Each row of a before or after table is a point. One or more steps were done to the points. Then noise was added and the rows were shuffled. The steps act on columns, c1 being the first. What was done? A step turns or swaps two columns, mirrors them in a line or flattens them onto one, adds a multiple of one to another, or multiplies or shifts one. Angles are multiples of 10 degrees, from the lower column toward the higher: turns from -170 to 170, lines from 10 to 170 but not 90. Use the fewest steps. Two steps may share a column if one is a turn and the other turns, adds or multiplies; they go together, in the order done. Otherwise the lowest column goes first.

Before, 10 rows:
[[-0.40  0.37]
 [ 0.36 -0.31]
 [ 0.58 -0.39]
 [ 0.28 -0.28]
 [ 0.64  0.11]
 [ 0.18  0.66]
 [-0.14 -0.57]
 [-0.07 -0.15]
 [ 0.30 -0.29]
 [ 0.36  0.05]]
After (10 x 2):
[[-0.32  0.23]
 [ 0.08  0.33]
 [ 0.40 -0.38]
 [-0.39  0.34]
 [-0.14 -0.12]
 [-0.40  0.56]
 [ 0.69  0.12]
 [ 0.14  0.66]
 [-0.59 -0.11]
 [-0.28  0.22]]
Steps: swap c1 and c2

Before, 13 rows:
[[ 0.26  0.21  0.09 -0.51 -0.02  0.46]
 [ 0.36 -0.17  0.15 -0.51 -0.07  0.62]
 [-0.25  0.22 -0.12 -0.23  0.53  0.66]
 [ 0.12  0.26 -0.87  0.23  0.31 -0.12]
 [ 0.29  0.13  0.14 -0.40  0.58  0.74]
 [ 0.69 -0.42 -0.54 -0.48  0.39  0.88]
 [-0.68  0.17  0.12 -0.90 -0.12 -0.12]
 [-0.17  0.11  0.24 -0.26  0.73 -0.36]
 [ 0.01 -0.15  0.15 -0.12 -0.04 -0.10]
 [-0.25 -0.18  0.01 -0.02  0.10 -0.34]
 [ 0.16  0.07  0.05 -0.13  0.26 -0.10]
 [-0.43  0.18  0.29  0.00  0.66 -0.21]
 [ 0.08 -0.01 -0.10 -0.67  0.08  0.37]]
After:
[[ 0.00 -0.49  0.06  0.30  0.32  0.02]
 [ 0.11 -0.70  0.15  0.10 -0.01  0.04]
 [ 0.27 -0.44  0.15  0.07  0.79 -0.29]
 [-0.17 -0.98 -0.70  0.78  0.30  0.95]
 [-0.14 -0.26 -0.88 -0.03  0.13 -0.08]
 [ 1.10 -0.32  0.14  0.27 -0.13  0.02]
 [ 0.23 -0.71  0.01 -0.18  0.07 -0.24]
 [-0.03 -0.68  0.22  0.66 -0.06  0.65]
 [ 0.28 -0.56 -0.06  0.57  0.12  0.50]
 [ 0.33 -0.36  0.16 -0.31  0.70 -0.11]
 [ 0.38 -0.29 -0.17 -0.03  0.59  0.78]
 [ 0.06 -0.37  0.02  0.50  0.58  0.88]
 [ 0.13 -0.19  0.10  0.59  0.02  0.51]]
Steps: turn c1 and c4 by 140 degrees; shift c2 by -0.50; turn c3 and c5 by 10 degrees; shift c6 by 0.10

Before (10 x 11):
[[ 0.23  0.13  0.09 -0.19 -0.18  0.31 -0.11  0.22  0.10  0.45 -0.26]
 [-0.05  0.51 -0.03 -0.23  0.31  0.35  0.31  0.19 -0.25  0.47 -0.21]
 [ 0.21  0.22  0.13  1.05 -0.21  0.42 -0.18  0.23  0.21 -0.22  0.89]
 [ 0.41  0.26  0.04 -0.13 -0.08  0.43  0.11 -0.22 -0.10 -0.10 -0.07]
 [ 0.29  0.20 -0.57 -0.33  0.23  0.01 -0.07  0.22 -0.27  0.43 -0.09]
 [ 0.35  0.26  0.06 -0.02 -0.12 -0.20  0.23  0.14 -0.32  0.33  0.17]
 [ 0.14  0.16 -0.07  0.06 -0.26  0.28 -0.29  0.16 -0.59 -0.63 -0.20]
 [-0.03  0.27  0.13  0.18 -0.26  0.34 -0.21 -0.22  0.07  0.47  0.96]
 [-0.29  0.20 -0.07  0.29  0.81  0.03 -0.29 -0.22 -0.24  0.13 -0.11]
 [-0.31  0.29 -0.68  0.27 -0.25  0.13 -0.25 -0.31  0.05  0.50 -0.24]]
After:
[[-0.08  0.27  0.25  0.01 -0.54  1.02 -0.22 -0.71  0.08  0.47 -0.20]
 [ 0.21  0.11 -0.08 -0.22 -0.38 -0.22 -0.07  0.66  0.22  0.32 -0.39]
 [-0.28  0.20  0.22  0.29  1.54 -0.11 -0.31 -0.69 -0.47  0.38 -0.03]
 [ 0.40  0.29 -0.12 -0.08 -0.18  0.01  0.12 -0.64  0.13 -0.19 -0.40]
 [ 0.20  0.21  0.08  0.11 -0.51 -0.22 -0.28  0.48 -0.50 -0.54 -0.28]
 [ 0.16  0.27  0.92  0.65 -0.44  0.95 -0.20  0.71  0.34  0.16 -0.25]
 [ 0.35  0.20 -0.63  0.25  0.41 -0.16 -0.10  0.70 -0.03  0.58 -0.01]
 [ 0.30  0.30  0.03 -0.07 -0.24  0.10  0.24  0.45 -0.12  0.31  0.27]
 [ 0.00  0.54 -0.23 -0.12  0.58 -0.12  0.23  0.58 -0.33  0.37 -0.39]
 [-0.34  0.37 -0.20  0.68 -0.58 -0.15 -0.25 -0.97 -0.20  1.02 -0.16]]
Steps: add 0.7 times c1 to c9; turn c3 and c4 by -50 degrees; add 0.7 times c4 to c10; multiply c5 by 2; turn c6 and c11 by -80 degrees; multiply c8 by 3
